Each point is reached from the start by the listed moves, each made once or not at all, plus a little noise. Say if it took an odd or an even number of moves. Then give how often each move was made.

Moves:
(1): [-0.77 -0.05  0.37  0.42]
(2): [-0.30 -0.33 -0.09  0.67]
(3): [ 0.48 -0.48  0.07  0.17]
Start: [-0.09  0.16 -0.15 -0.08]
Points:
[-0.40 -0.22 -0.30  0.63] -> odd (0, 1, 0)
[-0.40 -0.38  0.31  0.57] -> even (1, 0, 1)
[ 0.13 -0.67 -0.17  0.78] -> even (0, 1, 1)

Moves:
(1): [ 0.19 -0.23 -0.15  0.48  0.04 -0.29  0.32  0.12 -0.18 -0.11]
(2): [-0.02  0.05  0.00 -0.04  0.14  0.26  0.09  0.24  0.09  0.00]
(3): [ 0.58 -0.09 -0.05  0.43 -0.15  0.01 -0.04 -0.48 -0.41 -0.20]
(4): [-0.24  0.18  0.10  0.45  0.07 -0.23 -0.18 -0.23  0.15 -0.47]
(5): [ 0.07 -0.18 -0.14  0.10 -0.01 -0.50  0.02  0.03 -0.69 -0.02]
(6): [ 0.58 -0.24 -0.75  0.06 -0.16  0.23  0.06 -0.03 -0.20  0.33]
(7): [ 0.14  0.11  0.12 -0.29 -0.11 -0.08 -0.28  0.40  0.16  0.14]
(8): [ 0.16  0.22  0.03  0.32  0.08 -0.31  0.22 -0.01 -0.07 -0.40]
(9): [-0.11 -0.34 -0.04 -0.32  0.26 -0.14  0.08  0.25  0.34 -0.55]
Start: [-0.02  0.41 -0.27  0.26 -0.20 -0.12 -0.10  0.02  0.11 -0.16]
Points:
[ 1.29  0.41 -0.96  1.32 -0.48 -0.98 -0.33 -0.32 -0.99 -0.80] -> even (0, 0, 1, 1, 1, 1, 1, 1, 0)
[ 1.33 -0.15 -1.21  1.21 -0.33  0.08  0.37 -0.14 -0.61 -0.12] -> even (1, 1, 1, 0, 0, 1, 0, 0, 0)
[ 0.50  0.66 -0.07  0.80 -0.23 -0.17 -0.51 -0.08  0.10 -0.70] -> even (0, 1, 1, 1, 0, 0, 1, 0, 0)
